Each row is a point. The points of each table are mixes of a few directions, plus a little noise. Count the directions of each table, and those that both share. Where both have some left over, give the other angles between the two spaces (their principal angles), to ten degrees, smallest first.
(in the rows, 128 means zero)

First, 6 rows:
[[ 52 117]
 [170 133]
 [174 134]
 [ 64 119]
 [194 137]
 [115 127]]
Second, 7 rows:
[[115 171]
 [150  54]
 [111 182]
 [116 167]
 [116 167]
 [151  53]
 [136 101]]
Directions: first 1, second 1, shared 0; angles 80

First (7 x 4):
[[148 106 139 131]
 [ 65 166 123 136]
 [249 154 130 134]
 [ 97 121 140 139]
 [177  63 142 124]
 [ 61 126  94 103]
 [102 157 128 135]]
Second (7 x 4):
[[129 124 115 146]
 [128 129 132 124]
 [130 108  67 207]
 [127 141 170  74]
 [129 115  89 179]
 [126 154 206  26]
 [128 125 118 142]]
Directions: first 3, second 1, shared 0; angles 90

First (8 x 9):
[[ 59 104 101 128  76 153  82 161 136]
 [158 171 128 129 163 136 141 157 171]
 [134 132 140 202 107  94 163 203 146]
 [222 153 139 102 200  80  99  22  99]
 [115  99 125  33 143 164 102  11  74]
 [ 75 107 119 107  97 166 128 142 127]
 [127 117 131 178 105  94 127 156 122]
 [133 141 142 145 134 137 182 172 148]]
Second, 7 rows:
[[169  74  96 112 103 161  91 190 183]
 [112 152 152 145 135 101 152  78  92]
 [194  66  88  96 139 117  54 151 128]
 [166  79 103 117 103 154  97 176 174]
 [ 73 182 123 110 156 156 149 166 138]
 [ 89 177 190 181 120  83 199  24  70]
 [ 94 166 143 134 141 124 155 112 112]]
Directions: first 4, second 3, shared 1; angles 50, 70

First:
[[169 111  87 126 122 123 133 141 104 188 103  96  68 158]
 [119 128 141 168  69 196  53 107 164 172 179 110 159 160]
 [150 140 175 116 113 153  80  81 184  82 147 215 144 175]
 [150  86 100 198 124 155 127 199  78  62 125  92 138  84]
 [186 143 120  69 104 129 115 130 192  57 183 155 129  79]
 [ 86 149 179 102 174  90 148  63 128 172  68 200 113 209]
 [ 56 157 146 118 133 109 151 121 131 142 148  95 180  80]
 [178 112  65 133  94 143 124 179 118 137 159  56 103  77]
 [138 137  90  93 128  99 164 152 122 135 145  75 114  64]
 [ 76 149 176  92 194  70 186 103 119  81  89 187 154 119]
 [102  99 133 194 151 135 127 128  67 182  66 124 107 200]]
Second, 10 rows:
[[110  84 108 236 106 180  97 177  69 147 123  63 145 132]
 [139 134 152  99 159 104 146 113 137  77 102 192 122 143]
 [122 143 101 117  91 140 114 128 143 192 168  68 130 104]
 [ 79 160 181  62 207  47 195  77 126 108  67 213 127 152]
 [167  86 140 184 143 155 110 159 105  32 100 184 126 153]
 [107 192 131  13 131  70 164  72 184 193 153 124 119 106]
 [117 112 140 158 146 130 135 138 103 109 103 141 133 143]
 [170 149 101  79  81 142 103 120 182 149 185 104 117  99]
 [177 108 131 139 125 146 110 141 137  58 128 173 120 136]
 [ 90 113  95 191  91 166 106 156  94 215 152  22 144 111]]
Directions: first 5, second 3, shared 3

First:
[[190 218 130 186 112  91 180 134 206  87  14 142  82 190  93 118 155 177
  157  65]
 [187 215 127 186 113  92 180 132 203  88  18 142  82 186  96 120 154 175
  155  67]
 [ 63  32 126  65 143 167  73 123  46 172 249 112 178  65 163 137 100  77
   98 196]
 [139 144 129 139 124 123 137 130 140 120 108 131 119 139 122 127 133 137
  133 117]
 [115 106 128 114 131 136 116 128 111 137 153 126 139 115 135 130 124 119
  123 143]
 [101  89 128 102 134 145 105 127  95 146 178 122 149 102 142 132 116 108
  116 155]
 [136 137 129 134 125 123 134 128 137 123 116 130 123 135 124 127 133 133
  132 122]
 [ 87  69 128  89 138 152  92 124  79 155 201 116 159  89 150 134 109  97
  109 170]
 [114 107 127 115 134 136 117 127 109 138 154 124 139 114 137 130 121 117
  120 143]
 [129 131 127 128 128 127 130 129 130 128 126 129 127 130 127 125 129 130
  128 127]
 [146 157 128 146 123 116 146 130 151 112  94 133 113 144 118 126 135 142
  137 109]]
Second (10 x 20):
[[ 70 200 156  54 111 153 130 129 100 199 113  99 202  17 102 150 123 146
  103 217]
 [146 144 134 155 117 113 118 164 120 122  99 128 106 132 136 149 136 155
  120 126]
 [117  88 108  99 159 147 164  39 174 112 178 140 147 168 107  67 115  67
  159  87]
 [131  94 128 143 126 126  95 160  95 126 150 128 113 127 155 150 126 132
  114 138]
 [114  65 120 120 140 140 103 125  99 129 187 128 131 129 150 125 116  98
  121 135]
 [159 136 126 169 122 109 129 151 139 103  96 136  94 160 134 135 138 148
  133 101]
 [105 100 134 115 123 138  88 164  75 152 161 117 140  87 154 159 121 130
  103 174]
 [130  96 117 126 142 133 132 103 138 115 155 133 125 152 130 109 123 103
  138 108]
 [145 120 128 158 121 116 109 163 114 118 118 131 102 140 145 148 132 144
  120 124]
 [163 237 130 144 121 109 209  83 228 106  24 138 119 168  66  92 150 155
  166  73]]
Directions: first 1, second 3, shared 1

First, 11 rows:
[[ 71 127 108 127 166 118 138 142 126 128 163 149 112 150  98 109 134 140
  169  96 108 145 124 121 149 133 103 117 147 132 144 140]
 [173 128 144 130  99 136 121 116 131 127  99 111 141 111 151 144 123 117
   96 155 144 112 133 135 109 123 149 138 111 124 115 118]
 [126 128 126 128 131 127 128 128 128 127 130 129 129 128 127 126 128 128
  129 126 127 128 128 129 130 128 126 128 129 129 130 128]
 [ 26 127  93 126 192 111 144 155 126 127 190 167  99 168  75  92 138 150
  199  70  91 160 117 114 166 139  81 107 166 135 157 149]
 [129 128 128 127 130 127 129 128 129 128 128 128 128 128 127 127 128 127
  128 129 129 128 129 128 128 128 129 128 130 127 129 128]
 [181 127 146 128  95 136 119 113 130 128  96 107 142 109 155 147 122 116
   91 157 146 113 132 136 107 124 152 140 108 124 113 117]
 [221 129 160 131  69 142 114 103 131 128  71  92 154  92 176 161 117 107
   64 181 159  98 136 141  92 118 170 148  94 122 103 107]
 [140 127 133 128 121 130 126 124 127 127 121 123 131 124 133 132 128 125
  120 135 134 125 129 129 123 127 133 131 125 129 125 125]
 [  7 127  85 126 205 108 148 159 125 127 202 174  92 175  66  86 140 153
  214  60  85 167 117 109 174 140  74 103 172 135 162 155]
 [198 129 153 130  82 139 115 109 129 129  86 102 150 102 166 153 121 114
   79 167 153 105 133 138 102 120 159 142 103 124 109 113]
 [137 128 131 128 120 129 125 125 127 128 122 124 131 125 134 130 127 125
  122 132 131 124 128 128 124 128 131 130 124 128 126 125]]
Second, 10 rows:
[[100 145 130 123 120 137 101 127 131 128 111 130 121 136 105 125 113 117
  119 131 146 127 154 137 110 122 118 135 131 116 130 133]
 [ 92 137 126 124 105 141  84 129 116 133 116 133 116 124 107 116 119 121
  133 148 152 131 147 125 122 133 115 136 126 109 103 131]
 [200  77 141 132 157 101 222 139 113 123 168 117 161 120 179 148 152 157
  135 110  87 143  66 122 155 124 155  98 112 160 177 108]
 [113 118 152 114 129 126 144 140 109 121 122 121 143 141 110 140 105 127
  110 124 142 146 139 147 104 106 125 113 113 123 188 119]
 [ 92  95 158 109 102 131 122 150  70 128 130 125 142 124 105 130 107 135
  131 156 161 165 129 133 115 116 118 105  94 106 168 110]
 [103 207 111 131 153 139  94 103 205 120  80 129 105 166  92 131 102  89
   84  87 129  86 197 161  81 111 117 163 171 132 134 159]
 [141 111 126 131 124 125 135 131 116 132 142 129 131 116 143 125 141 138
  143 137 122 133 107 115 146 137 132 123 122 130 113 123]
 [ 96 132 141 117 117 135 110 134 115 126 114 127 128 136 102 129 108 121
  118 135 151 138 150 140 107 117 118 125 121 114 150 127]
 [138 166  94 146 134 134  97 106 175 134 120 136 102 124 138 114 146 117
  135 120 112  93 138 116 142 148 128 158 160 135  57 149]
 [206  92 101 153 139 111 171 123 130 138 176 132 131  91 199 121 186 157
  172 133  79 119  54  85 196 165 153 124 131 155  61 123]]
Directions: first 1, second 3, shared 0; angles 90

First, 9 rows:
[[151 141 116  97 132 139 117 170 116 153 182 126  42 125 164 142 112  96
  110 134 178  92  85 107 113 119 135 122 110  53 135 135]
 [165 130 138 115 109 161 124 131 120 146 138 144  93 114 165 142 139 121
  126 143 163  88  82 112 125 162 146 112 132 109 111 153]
 [104 129 130 146 133 117 139 119 133 111 112 120 160 132 113 118 120 142
  132 126 107 146 153 123 131 116 128 134 137 145 134 111]
 [ 84 132  91 112 174  67 113 166 134 127 169  96 103 156  84 117  97  99
  112 100 107 175 177 156 120  48  89 155  90  90 170  92]
 [149 110 137 127 117 135 119  98 133 135 100 147 161 124 115 131 163 134
  140 125 112 133 128 164 137 161 120 122 130 178 109 152]
 [149 119 151 143 102 157 136  93 128 124  89 149 167 114 138 131 155 151
  143 140 124 114 114 127 138 177 144 115 151 176 101 150]
 [134 120 136 134 121 133 129 109 131 125 107 136 154 125 122 127 143 138
  136 128 116 132 132 140 134 145 128 125 135 158 118 137]
 [115 136 128 137 130 127 138 135 127 119 131 120 128 128 133 124 113 133
  126 131 130 127 132 108 126 117 135 130 135 116 134 115]
 [102 134 125 142 137 115 138 131 130 113 124 115 143 133 118 119 111 137
  127 126 115 143 149 116 128 106 128 135 133 126 139 107]]
Second, 10 rows:
[[112 121 153  97 123 122 130  98 113 108 119 123 146 150 120 133 133 116
  109 124 149 114 142 115 131 124 134  80 136 111 136 117]
 [124 127 134 121 127 127 128 121 125 124 126 126 132 132 127 130 129 125
  124 128 132 124 131 126 129 127 128 119 129 123 128 126]
 [109 119 158  89 122 123 131  90 108 102 119 121 152 155 118 136 134 113
  105 123 155 110 146 111 134 124 135  69 138 108 136 115]
 [159 141  79 191 135 136 123 188 161 170 147 138  88  82 145 115 121 153
  165 136  83 157  98 157 119 134 116 226 112 162 117 152]
 [120 124 141 110 125 126 129 111 119 116 123 125 140 140 123 129 130 121
  117 126 140 121 136 121 129 127 132 102 134 119 131 123]
 [122 126 136 119 128 126 128 120 123 121 126 127 133 135 125 129 129 125
  123 126 135 124 132 123 130 127 129 113 131 123 129 125]
 [169 145  65 206 137 139 123 204 170 181 150 142  78  71 150 114 118 158
  176 136  72 164  90 164 117 135 113 249 106 168 112 157]
 [140 133 109 151 131 132 125 150 140 143 136 132 113 110 136 124 125 139
  141 132 111 141 117 139 124 130 123 163 121 140 123 136]
 [108 119 160  88 122 123 131  89 107 102 116 122 152 157 116 134 134 111
  105 124 156 108 147 110 133 125 135  68 138 107 136 114]
 [116 122 146 104 125 126 129 106 116 113 120 123 142 146 121 133 131 119
  114 124 145 116 139 119 131 126 134  93 133 115 133 119]]
Directions: first 3, second 1, shared 0; angles 80

First:
[[ 99 148 102 100 138 137  81 129 146 121 137 135 145  84 121 104 164  89
  104 144 124 129 109 147 131 102 110 122 143 134  89 144]
 [150 124 134 132 125 124 138 132 105 123 119 127 123 152 131 116 127 150
  132 132 120 126 122 124 132 134 136 129 123 114 161 129]
 [ 89 114 141 147 164 126 148 107 210 158 128 163 116  85 125 182  93 160
  168  84 145 129 169 117 114 129 124 114 144 155  55  86]
 [120 120 137 144 130 129 129 138 140 137 145 123 127 134 134 134 106 143
  134 138 121 121 126 106 135 133 139 134  99 116 118 121]
 [136 122 132 131 156 121 129 121 141 128 110 158 122 126 130 116 126 184
  155 119 117 126 127 126 129 124 128 116 139 116 127 113]
 [133 130 125 125 141 129  94 147 118 120 136 135 136 136 139  80 135 168
  129 165  95 115  90 113 146 117 135 128  98  88 135 137]
 [202 131 132 123  65 120 176 129  14 100 100  80 121 209 123 123 145  83
   97 126 143 141 129 152 123 157 137 143 139 135 249 160]
 [139 141 113 106 140 125 111 119 117 114 105 147 131 115 121 100 163 132
  125 126 123 133 119 154 126 113 115 116 163 130 137 136]
 [ 91 126 135 136 104 132 164 108 167 150 143 104 123  99 115 210 105  46
  117  86 176 144 183 137 104 140 119 134 147 190  82 114]
 [121 126 130 137 118 134 109 150 121 129 156 107 135 140 138 113 117 123
  115 162 113 117 105 105 141 129 139 142  83 103 129 138]]
Second:
[[102 119 136 123 135 131 123 140 130 167 144 128 142 134 125 117 111 111
  116 119 117 153 129 124 124 113 122 118 122 148 120 163]
 [176 118 140 137 148 130 126 119  93 124 121 134 124 151 151 104 141 165
  139 133 106 120 130 129 129 136 142 137 125 132 170 153]
 [122 114 112 127 140 136 114 134 156 147 146 133 133 147 143 108 133  97
  112 124 139 142 106 137 135  95 118 130 126 142 114 114]
 [181 126 130 138 138 128 129 113 103  97 113 133 115 142 148 118 150 165
  144 138 122 105 127 132 132 142 142 143 131 117 162 119]
 [209 112 134 143 158 133 122 111  89 108 117 139 116 166 169  91 159 178
  144 139 108 109 121 135 135 133 148 148 126 128 186 138]
 [ 38 155 106 112  82 120 137 141 190 120 132 113 131  73  78 186 104  66
  113 121 172 132 131 124 125 126 103 111 137 111  50  72]
 [164 118 143 134 146 130 127 123  94 134 125 133 128 148 145 106 134 160
  136 130 104 127 133 127 127 135 140 133 124 136 164 162]
 [ 31 160 124 111  77 116 145 142 168 126 127 110 134  63  65 194  92  82
  120 119 156 135 149 115 118 143 109 104 134 111  57 103]]
Directions: first 4, second 3, shared 0; angles 30, 70, 80

First (11 x 32):
[[124 127 129 133 128 128 120 131 129 132 130 125 123 132 124 126 128 129
  133 128 131 128 126 120 128 127 126 129 126 135 127 126]
 [140 131 124 114 128 130 153 119 124 116 121 137 142 118 139 133 127 125
  113 130 119 129 132 151 129 131 133 124 135 107 131 135]
 [ 72 112 149 193 130 120   7 170 148 187 161  85  59 178  78 105 131 143
  201 120 173 126 107  18 123 115 104 146  96 231 113  96]
 [ 92 118 141 170 129 123  50 155 141 166 149 100  83 161  95 113 130 137
  175 123 157 126 114  57 125 119 112 140 107 195 119 107]
 [167 139 114  82 127 133 213  99 114  86 105 158 176  93 164 144 126 118
   77 134  96 130 143 205 132 138 145 115 151  56 138 151]
 [111 123 134 148 129 126  91 141 134 146 138 115 107 143 113 121 129 132
  150 125 142 127 122  94 126 124 121 133 118 159 124 118]
 [160 137 116  90 127 132 198 104 116  94 109 153 168  99 157 141 126 120
   86 133 102 129 140 191 131 136 142 118 147  69 137 147]
 [ 94 119 141 168 129 123  54 154 140 164 148 102  86 159  97 114 130 137
  173 123 155 127 115  61 125 120 113 139 108 191 119 108]
 [167 139 114  82 127 133 213  99 114  87 105 158 176  93 163 144 126 118
   77 134  97 130 143 205 132 137 145 116 151  56 138 150]
 [133 129 126 122 128 129 139 124 126 123 125 132 134 123 133 130 128 127
  121 129 124 128 130 138 128 129 130 126 131 119 129 131]
 [148 133 121 105 127 131 171 113 121 107 116 143 153 110 146 136 127 123
  102 131 112 129 136 167 130 133 136 122 140  91 133 140]]
Second:
[[122 112 120 124 145 136 118 128 136 144 116 138 117 144 141 106 119 123
  148 131 121 121 130 108 140 103 112 131 144 154 132 120]
 [121 172 114  85  79 109 199 110  48  66 106 101 164 105 131 129 190 118
   73 103 162 103 190 175 106 111 111  76  66  67 133 131]
 [137  72 108 126 125 148  99 123 161 157 174 126  97 142 177 115  97  81
  148  90 136 120 140 124 159  98 127 131 141 155  64 142]
 [136 103 128 120 122 118  98 131 172 106 157 122 131  96 111 150  84 133
  128 149 101 154  80 125 127 141 177 141 171 140 131 138]
 [122 121 108 105 109 130 149 119 101 118 121 119 126 138 157 101 145 109
  133  95 143 102 170 136 137  80 103 105 107 134 111 126]
 [134 150 167 194 123 128  91 156 155 137 144 120 129 142  98 156 121 190
  167 119 125 170  87 114 111 176 152 181 115 156 137 124]
 [144 119 141 164 132 142 111 129 144 165 168 129 109 140 141 148 124 101
  122 104 148 137 130 143 134 162 130 143 112 111  79 142]
 [131 129 131 121 126 120 124 126 138 117 130 128 133 110 112 142 116 131
  114 146 117 137 110 133 122 143 147 127 145 120 138 131]
 [ 96 160 120  97 197 130 175 123  81 153  10 179 136 159 106  68 164 141
  131 197 104  85 148  84 125  93  59 106 149 131 222  88]
 [138 135 146 145 116 117 117 132 147 114 150 120 138 103 100 163 117 143
  111 141 123 155  95 139 113 171 165 142 132 113 131 137]]
Directions: first 1, second 5, shared 0; angles 40
